Each row is a point. To make a cloud, some directions were put in groups of two or more. Within a group, all points are equally far from the middle, so they leave a hole (a ring in 2 directions, a hollow ball in 3). The other directions are filled evenly. Then the cloud was stretched, turned, moved and blurred a little. How many holes are there, and how many directions does each take, smallest first?

Cloud:
[[-34 -12]
 [ 21  41]
 [-38  28]
 [ 55 -40]
 [-35  35]
 [-35  35]
 [ 60  -2]
 [ 23 -54]
 [-40  22]
 [-42  19]
 [-41   4]
 [-26  43]
 [ 17  44]]
Holes: 1 (2)

Cloud:
[[ 38 -60  10]
 [ 12 -14 -34]
 [-45 -37 -22]
 [  0  -6 -12]
 [ 25 -20  -8]
 [-44 -35  -6]
 [-27 -44 -14]
 [-16  -4  31]
 [ 49 -56   7]
 [-25   0  19]
 [ -4  -4  43]
 [-39 -45   6]
 [-38 -37  23]
 [ 41  -3  49]
 [ -9  54   2]
 [-37  -8  -6]
 [-19  27  52]
 [-10  24 -30]
 [-44  51 -11]
 [ -5 -41 -36]
 [ 10  39  12]]
Holes: 0

Cloud:
[[ 13  34  37  26]
 [ -7 -42  25  15]
 [  9  54  -2 -19]
 [ 22  20   6 -27]
 [-21  42 -50   4]
 [-28 -33 -18  30]
 [ 45 -16  -3  -2]
 [-55  -2 -36  -7]
 [-31  10 -23 -49]
 [ 20  45 -22 -26]
 [ -9  12  50  13]
 [ 22  24  -8  57]
 [ 22  38 -31  41]
 [  1  39  35   2]
 [ 32  14  29  35]
 [ 42  33 -19 -13]
 [ 14 -16 -54 -23]
 [-33  36 -47   2]
 [ 20  23  32   1]
 [ -7  60  -4 -17]
 [ 31   2 -35  44]
 [-19  51   9  39]
 [ -4  13 -52  30]
 [-29 -18 -44  19]
 [-32  -3 -56 -17]
 [ 27   5 -52  30]
 [ -7 -29 -17 -36]
 [-15 -28  37  33]
 [-29  10  49   3]
 [ 19 -27  27  33]
 [  1  53  11 -15]]
Holes: 1 (4)

Cloud (47 x 6):
[[ 30   8  -1   0 -17  41]
 [ 32   7   2  17  30 -15]
 [ 21  15  30  29  23  17]
 [-30  -3   4  33 -48  26]
 [-56 -16  14  14 -24  31]
 [-30 -32  39   8  33 -14]
 [-55 -26  -7  -6 -24  18]
 [ 20  13 -23   0 -18  40]
 [ -6   2 -21  42 -38 -14]
 [ -4  20  51  18  18  10]
 [ -9  -5 -56   7  -2 -13]
 [ -1 -42   1 -14  -8 -34]
 [ -3 -18 -27  38 -36  23]
 [-17 -58  11  19  20  14]
 [-40  12 -19 -28   6 -19]
 [-12 -17  44 -15 -28  14]
 [ 11  14  44  27  14  24]
 [ -9 -58  20  -1   3  15]
 [ -4  37 -10  -4 -33  18]
 [ -6   2 -43  35 -19 -15]
 [ 13  20  38  26  19  21]
 [-33 -13  -4 -30   9  40]
 [  7 -33   8  21  38 -25]
 [  7 -11  -9 -37  15 -26]
 [ -2 -45  28 -12  26  19]
 [ 24 -10 -27 -28   2  -4]
 [ -2 -45  -1 -11 -12 -29]
 [  8 -17  23  40 -31  29]
 [-20  -8  45 -12  39  -2]
 [ 24   8   7  12  14  48]
 [-43   0 -11  -9  47   2]
 [-12  12 -23  26 -33  44]
 [-11  28   0  25   9  52]
 [-12 -24 -39  18  -2  42]
 [-44  12  18 -11  15  43]
 [-22  29   2  30   9  48]
 [-41 -11  47  30  13  -4]
 [-55  21  11   6  26  22]
 [-12  31  36   7  21  30]
 [ 27  -2  27  18 -11  41]
 [  1  10 -39  14 -29  32]
 [-35 -44  27  15  31  -3]
 [ -6 -37  31 -20  25  22]
 [ 28 -10  24  26  13  33]
 [-22  44  19   8  23  11]
 [-60  -7   8   7  -8  39]
 [-20   6  32 -20  39 -15]]
Holes: 3 (2, 2, 2)

Cloud, 55 rows:
[[-24  -3  30   6 -41   2]
 [-41  20   0 -15 -14  27]
 [  4  -1   5  -5 -12  44]
 [  2  32  21   3  -7   7]
 [-39 -10  12 -16 -14  11]
 [ 15 -22  11   3 -20  43]
 [-16  14  19   6  28 -18]
 [-48   2  21  -9 -43   3]
 [-23  -1   4  -6  -8  35]
 [ 22 -23  12   0 -26  14]
 [-35 -18  30  -6  -7 -26]
 [-32 -14   2 -24 -29  28]
 [ -5 -35  -9   0  31  28]
 [ 10   6 -20  15 -18  10]
 [-17  -3  29 -37  19   2]
 [ 20 -29   4 -14  17 -25]
 [ 50 -22  29  -7  12   0]
 [ -2  30   9 -18  15 -20]
 [  1  -6  48   1 -13  15]
 [ 10  -2  26 -15 -60 -13]
 [-13   7 -13  11 -12  46]
 [ -3   8   1  -7   0  18]
 [-11 -30  -3  -4   0  26]
 [-15 -22  23  -3  -3 -29]
 [-21  15  24 -28  16  -2]
 [ 18  49  22   7  -7  21]
 [ 13  -7  21 -46 -23  -5]
 [ -1  12 -10 -29  -4   6]
 [ -2  11 -13   5  -3  13]
 [ 34  -1  -5  -4  27 -22]
 [-16 -30  21  10   0  18]
 [  0 -13  -4  17 -19  11]
 [  4  11 -10   6  24   1]
 [ -9   1   2   7   0  -5]
 [ -4  -2 -14   4 -27  28]
 [ 27  14  17 -15 -26   6]
 [  4 -20  21   5 -26   9]
 [  6 -21  -6  -4 -10   3]
 [-13  -4 -10 -12  29  27]
 [ 13   3  19   2  39   3]
 [  4 -26  13 -13 -26 -27]
 [ -9  -8  25   8  20   8]
 [  1  10  -8 -24  37 -14]
 [-34   5 -33 -25 -15  11]
 [ 29  -7  32   7 -12 -23]
 [  8 -13  37  11   2  -3]
 [-23  20  -9  -9 -26 -24]
 [ 16 -15  22   4  17 -31]
 [-15 -24  22 -21  25 -21]
 [-15  11  30   8 -14  19]
 [ -2  15  -8  -8  23 -26]
 [ 19 -12  16 -21  21 -27]
 [ -1  35  16 -20 -20   1]
 [ 10 -27 -33  12  14  11]
 [ 21  -3  21  17 -20   0]]
Holes: 0

Cloud:
[[ 26   8   9 -15  10 -44  -5 -47]
 [-17  25 -11  14 -37  -1  30  -4]
 [  0  47  29 -10 -15  21  -6  -9]
 [-27  -8   3  37  -6  15 -24  21]
 [ 28  10  30  42   5  16 -29   4]
 [-26  16  40  29  12   9 -47 -17]
 [ 27  -2 -16 -27  32   5  40   4]
 [ 12   7  -6  -6  25 -19   3 -60]
 [ 52  21  34  28   9 -12   5 -23]
 [ 16  14   5  47   3  18  20 -32]
 [ 15  10  38 -16 -26  14  -1  27]
 [ 11   3  16  30 -12  45 -22 -17]
 [  2  44   3  23  39  15  27   7]
 [ -7  35  18  33  50   6  13  -9]
 [ -9   2  54  -5  20   1  -1  23]
 [-36  -9  38 -32 -24 -12 -16  -4]
 [ 24  18  25 -20  41 -33  23 -17]
 [-30 -13  23  13 -51  19  13  15]
 [ 11  14 -21  -5  38 -29  11 -46]
 [ -8  16 -14 -11 -28   4 -21 -12]
 [  2  -9  -6  39  19  37 -12 -18]
 [ 23  40  18  -8  37  20  13  20]
 [ 25  22 -16 -23 -10  16  27 -19]
 [-24   8  26 -20  31   1  44  -5]
 [ -3  -3  41 -10  47   5  -5  -1]
 [-20  -9   1  35 -49   0   6 -15]
 [ 19  59   8  -4  10  -6  29  -8]
 [-13 -13  -2  34  36 -11 -31 -27]
 [ 16 -21  18   1  19  43 -10  16]
 [ -3  21 -26 -12  52 -19   4 -14]
 [ 34   8  -2  15   5  29  21 -35]
 [ 14 -33  13  -2 -10  18 -33 -22]
 [ 42  -6  38  13  -1 -10  18   8]
 [  2 -22  -9 -25 -33 -23  37 -24]
 [-36  -9 -11  11   8 -26  -4  23]
 [ -6  59  22 -10  20   1  -3  14]
 [-52 -13  39  24   0 -21 -24   4]
 [ 17  -1 -14  19  12 -39 -10 -37]
 [ 24 -12   3 -10  -1 -26 -12 -52]
 [ -3  -8  17  23 -51 -13  44 -12]
 [-44  42  26   5 -12   2 -17  -7]
 [ 13  26  16 -30  -2   5  57  12]
 [-43 -11  41  -3   0 -26 -14  16]
 [  4  29  12  21  56 -24   2 -26]
 [ -1  22  36 -23  -1 -40  36  11]
 [ 21  -9  -6 -18  52 -17   3 -18]
 [-32  21  28 -16 -12  13  44  21]
 [-18 -18 -17  -7 -20 -47  44 -27]
 [-26 -20   2 -21 -40 -35   7   5]
 [-53  19  17  -6  13  -6  40  -2]
 [-16 -21  13 -38 -22   4 -25  -2]
 [ -1 -13  30  40  11   3  48  -7]
 [-19  26  28 -32  -3  -3  49   4]
 [-35  -5  19  24 -21 -54 -23 -17]
 [ 18   2  58   5  -1   7 -13  20]
 [-24  15  31   6  24  15 -50 -15]
 [-32 -29   6  10 -14  38  26   6]
 [ 23  16  26   0  28  35  30 -20]
 [-35 -14  11  34 -19  16 -11  28]
 [  8 -12  19  32 -37 -19  48 -15]
 [-33   1 -23 -16 -22  -4  52   8]
 [-15 -19  -7   4  13 -13  30  31]
 [-27  -5  48 -20 -13  13  -8 -14]
 [-17  40  38  25 -26 -13 -22   7]
 [ 11 -16  26  23  -4 -13  26  27]
 [-56  14  20 -10 -32 -40   2  -5]
 [-18 -17   5 -32 -18 -39   4  10]
 [ 30   0  46   7 -35  18 -10 -10]
 [-47  -6  47  -1   9   8  -1  15]
 [ 53  -3  24  12   6  -3   8   2]
 [ 10  17  17 -11 -10 -39 -31 -38]
 [-46  29  -4  -8  21 -45  19   5]
 [  3  -8  -1  44 -31 -31  18  -8]
 [-13  18  33 -26   7  24  36  -3]
 [ 23 -44  11  14  12   4  13  -7]
 [-37  48  23  -2   8   9 -17   1]
 [ -8  47  22  24  28 -24   6  15]
 [ -3 -31  -3 -22  -8 -12  27 -45]
 [-37  24  15  -4 -23 -58  26 -16]
 [-20  -3 -24  18 -31 -16  25 -31]]
Holes: 3 (2, 2, 4)

Cloud:
[[-19  -7   9 -18  52 -47   2   0 -32]
 [ -6  14  35  16  -4 -16 -15 -11  21]
 [-13 -19 -35 -33  24  15  -7  12 -32]
 [  3 -45 -16  19  12  -3  23   7  -9]
 [ -9   3   3   1  -8  -9 -37 -27 -42]
 [-11  26 -22  30  23  25 -25 -13 -20]
 [-41 -28  13 -21  30 -19 -31  -7   4]
 [ 17   3 -23 -24  11 -30   9  15  24]
 [ 11  28 -23   0  -8 -33 -16  -1  16]
 [  9 -10  11 -14  26   5 -23 -39  -1]
 [ 28  12 -16  10  -5 -22 -29 -17  -6]
 [-11  35  11  17  43 -15 -19   9 -27]
 [-21  31   3  37  10 -18 -18 -21  -3]
 [-25  34  -7 -23  15 -28 -22  34 -16]
 [ 17  -7  33 -12  -7 -10  25  13  -8]
 [ 30  12  -5   5   9 -45 -27   7  -6]
 [-32   7  -5  45  15  17  16 -21 -23]
 [  0 -55  -8   3   9  -3  11  33 -29]
 [-12  -3  -7   1 -42  34 -16 -15 -10]
 [-22  -9 -22  -6  51  -4   0   6  18]
 [-34   3 -51   7  10 -13   4   5 -24]
 [ 24 -14  16 -12  49   2 -10  -4 -22]
 [ 17  26 -19 -24  37  -7 -24  -2 -17]
 [  8  26  22 -10 -29  -5  14  -7 -29]
 [-25  -7  -1  11  33 -18 -41  15 -45]
 [-12  21   9 -47  12  -8  32   8 -12]
 [-13   5   4  -2 -23  24 -24 -17 -41]
 [-16  22  15  -1  15 -19 -22  43 -47]
 [ -3   6   5  39   9  10  -6 -23 -40]
 [  7  19  -1 -12  -3   6 -32  29 -47]
 [ -3 -10 -30  11  50  24 -20  16 -13]
 [-23  38   8  43  18  19  -2   9 -23]
 [-54   2   2 -29   4 -24  -6 -20  -5]
 [  6 -29  -2   1   0  11  21 -34 -11]
 [-32   4  15  -4  31  38 -12  26  -3]
 [ 13   5 -17 -23  36  -2   3 -10 -48]
 [-26  19   0  10  -2  -7  12 -26  39]
 [-26 -45 -28 -11  17  19 -20  29   5]
 [ -4   4 -10  -7   2   4   6 -28 -55]
 [ -5  -2  11   9  60  -1  14  11 -39]
 [ 36 -12  22   3  17 -34 -23   7   7]
 [-12   5   4 -36  20 -37 -35  40 -28]
 [ 17 -25  22  13  37   5   8  10  -2]
 [ 26  -8 -10 -32  20  -5  20  -9  12]
 [ -1  17  -7  23   4 -41 -17   3  14]
 [-14  -6   8 -40  21 -39  11 -20 -40]
 [  7   6  -5  20 -14  36  12 -16  18]
 [-17 -30 -15 -48   3   1 -15   8  15]
 [-29  36 -39  10  20  13  14 -17  -9]
 [ -3   4   8  13 -31  26   2   8 -38]
 [  9  15   7 -35  21  29   5  16 -26]
 [-41   7 -10  -7 -34 -18  14  -9  -8]
 [ 23 -24   0 -31  36 -27  26  -4 -17]
 [ -6  -8  26  -8  39   5 -27  49 -11]
 [ 19  -4  14   7   6  -5 -38  40  -3]
 [ 29   0 -20 -11   5 -44 -21  -4  12]
 [  1 -18 -12   8 -16   6   6  34 -50]
 [-37   3 -13  15  -1   4 -18 -50  15]
 [-24 -34 -29  27  37  -7 -16  31  -8]
 [ -6   7  12  21   5  38   4 -22  18]
 [ -9   9 -10 -29  25   2 -32  33  18]
 [ 19   5 -18  15  44  18 -18  20 -37]
 [-29 -18   8 -17  51 -42  -7   9 -28]
 [-17 -27   0  -7  39 -29  -6  46 -55]
 [-32  -3  10 -25  25   9 -29  23  19]
 [-18 -18 -15 -20 -21 -15  10  24  16]
 [ 11 -30  -1 -58   1 -17 -24  13  -4]
 [ -3 -12  27   6   2 -21 -24  31  17]
 [  2  -8 -33 -32  39 -42 -10   7  -1]
 [ 15   0 -10 -31   0 -26  19  28  13]
 [ 25  -4  36 -30 -13 -30  -1   5   0]
 [ -7 -42 -24  12  33 -12  13  39 -33]
 [-54  12   8 -23   6  -9 -27  -9  -4]
 [-24 -57  11   7  31   3 -13  16  -4]
 [-23  33 -10  25  35  11  20  43 -32]
 [-11   5  19 -13  23 -37 -18 -29 -41]
 [-29 -19  10  27 -21   8  11  22 -16]
 [ 38 -12  18  -7  18 -35  17  18  -8]
 [ -9  14  25  27   6  33  15 -12  -3]
 [ -1   6  20  -1  57 -17 -15  36  -7]
 [ 18  -2  -8 -38  11  15  11  15  13]
 [-19  25 -46  17  32  10   3  23  -3]
 [-20 -32 -15 -18  21  33 -30  33  -6]
 [ -4   9   6  48   8  13  -1 -20 -28]
 [-29 -36  -1  -4  43  16 -34  11 -13]
 [-12  -6 -36  43  11  10  19  10 -31]
 [-11 -33  24  -7  26  -8 -31  50  -9]
 [ -2 -21  -5 -27  32  -2 -47   9 -36]
 [-21   4   3 -37  27 -27 -12  38  14]
 [  8   5   1 -30  41 -40 -19 -11 -42]
 [-13  47  -3 -12  32 -38  -2  18 -19]
 [ -3  39   9  -3  -2  16  24  10 -48]
 [-38  15   5 -22   1  12  31   0  13]
 [-10 -13  14  10  -8  11  -6 -28 -45]
 [-16  43   5 -33  20 -14 -27   7  -5]
 [-28  18 -10 -37   7 -34 -22  14 -34]
 [-48  -1 -22   1  -3  10  22 -29 -18]
 [ 22 -43  10 -43  23 -25 -10  -5 -27]
 [ 22 -12   8   6   1  21 -28  27  11]
 [-44   9 -26 -15   8 -29 -21  18 -25]
 [ -4 -29  -5 -60  12 -20   7   7 -20]
 [ -5 -13  14 -46  28 -36 -18  22 -49]
 [-26  15 -34 -25   4 -13 -10 -27 -27]
 [ 21 -20 -20 -25  29 -41  -5  20 -48]]
Holes: 3 (2, 3, 4)

Cloud:
[[ -2  15   4 -31   3   1  28 -17 -29]
 [  5  27  14  -5  32   5  -2 -10  34]
 [ -6 -43   6   3  -3 -17  16  16  50]
 [-11  -4 -49  14 -17  29 -17  39 -21]
 [-53  -3  15   5   9 -15  28 -20 -24]
 [ 11   8 -23 -14 -25  24  21  43  27]
 [-25 -27 -25   9 -34 -10  -6  23  53]
 [-22  10   5  12 -28   9  36 -33  15]
 [-47 -12   6  -3  13  -5  22 -20  29]
 [-45   9  -1   7  -6 -13  34  16  27]
 [ -1   5 -22  38  -4  26 -26  24  13]
 [-25  -9   7   2 -20 -11  27  48  20]
 [  0  21 -11   7 -29 -11 -24 -14  10]
 [ 19   8 -43  16 -18  29   2  -2 -25]
 [ -6   1  -9  20 -13 -47  14   8 -21]
 [ 21  -6 -40  26  42  -5  14 -12  13]
 [ 10  -9 -16  35 -19  20  11 -22  29]
 [  3 -36  -9 -19 -48 -13 -27  23 -36]
 [-33 -15  25   0   2   9  36  -5  22]
 [ 25 -31   8 -35  13 -28  19   8 -19]
 [ -7 -55  -1  -2 -32  10  19   8  10]
 [  2  -6  -2  -6 -16  43   9  20  30]
 [-16 -31  23   7  20 -14  31 -47  17]
 [-19  15 -24   7 -12 -13  -6  21 -45]
 [  0  43 -45  -4   5   5   6 -16  26]
 [ 39 -25 -21   0   4  16 -33  33  -4]
 [ 41 -26 -19  -3   0   2   2  21  35]
 [ 15 -20 -24  25  16  -6  -5 -44 -16]
 [-25  12  15  10   1  -4  39 -42 -39]
 [  9  -6  13   2  14  -8  14 -23  45]
 [  4  -7 -15 -23 -10  -6  -1  47  29]
 [ -3  11  -2   9  46 -14  43  -4 -25]
 [ 10   4 -43  15   0 -34   5 -26   5]
 [-38  -3 -16 -16 -43  34   5  11   0]
 [ 31 -11   4 -21  22 -23   7 -15 -29]
 [ 16 -20   7  34 -16   4   7 -23  14]
 [  6   7  -7   8  30 -27 -37  17  27]
 [  4  -4  -8   2 -39 -29  28 -12  16]
 [ -2 -34 -18  18  15   9 -32  26  36]
 [ 18 -31  14  -1 -11   7 -29  39  21]
 [-18 -35  23  25 -12  -3  20  13 -41]
 [ 22  10   6  13  53  12 -11   3 -36]
 [ 16 -34  11 -10   6  10  40  29 -19]
 [-14   0 -29  18 -14 -24  18  37 -20]
 [-12  33   6 -32   8   3  15 -21 -16]
 [  4 -46 -56 -10 -22 -23 -10  45   7]
 [ -8  27  -9  -2  -8  -1 -14   2 -53]
 [ -3  -4 -27  12 -13  27  20 -43   1]
 [ 32 -20   6  14   3   4  27  11 -30]
 [  3 -31   8  -6   1  17  -2  50  19]
 [ 23   3 -37 -18 -19  11   3   1 -18]
 [ -4 -48 -18 -14 -29  -2  29  23 -25]
 [-30 -25  12  26  22 -26 -10 -24   7]
 [ 21 -16  11  29   6   6  -4 -10 -40]
 [  6  -2  -2  13 -30   8  25  -1  35]
 [ 17 -17 -53  27 -25 -37  -4   9  -9]
 [-39 -15  37 -19  44   9  27   0 -35]
 [ 13 -28 -14  11  -7   1 -31  24 -38]
 [ 25 -51   1  34 -17  -6  18   1 -13]
 [-31 -11  34  13  23 -10  -2  20  13]
 [  3  14 -17  21 -11  38 -14 -23  20]
 [ -3  43   4   1   1   9 -13  18  11]
 [-27   9  -6 -16  27   5 -26 -24  -1]
 [  7 -22  -1  18 -33 -36   4 -19 -51]
 [ 35 -24 -26  23  12  11 -35  -2  -5]
 [ -1 -60 -20   1 -36  16  14  16  20]
 [ 14 -31  -5  21  11  -1 -31  20 -31]
 [-14 -27  20   4  26 -33  28   0  43]
 [  2  16 -20  -9  36   4 -21  27 -28]
 [-18 -35 -32 -20 -15 -25  20 -25  19]
 [-28  52   2  16  46 -24  12 -23 -17]
 [ -3  -7 -27  21 -20 -26  -1 -44 -15]
 [ 25  -8   4  19  29  -8  -9  -1 -48]
 [-18  13  -4  30  46  16 -13 -32 -20]
 [ -1 -32 -23 -13  18  18  22 -26  10]
 [-27   5 -29   1  -7   4  46 -27 -20]
 [ 25 -24 -15  22 -27   9 -27  41 -40]
 [-12 -10   4  25 -37 -13 -24  -9 -24]
 [ -1  28 -33  -1 -28  23 -12  16 -49]
 [-44 -13  17   5  18  12  35 -13  17]
 [  5 -45 -12  -9  10  -7  33  17 -13]
 [-34  13  -3  16 -20   6  46  -7  34]
 [  4  14 -13  16  23   2   7 -21 -44]
 [-43  -2  23   9  33  -5 -10 -13 -10]
 [ 12 -19 -20   5 -20  42  30  15  16]
 [ 17 -13 -36 -31  15 -18 -16 -23  15]
 [  8 -22  15  23  29   5  19 -40  22]
 [ -4  -1  -4   8  -9 -11 -27 -18 -38]
 [  1   1   4  40   1   7  28  31 -17]]
Holes: 2 (3, 3)
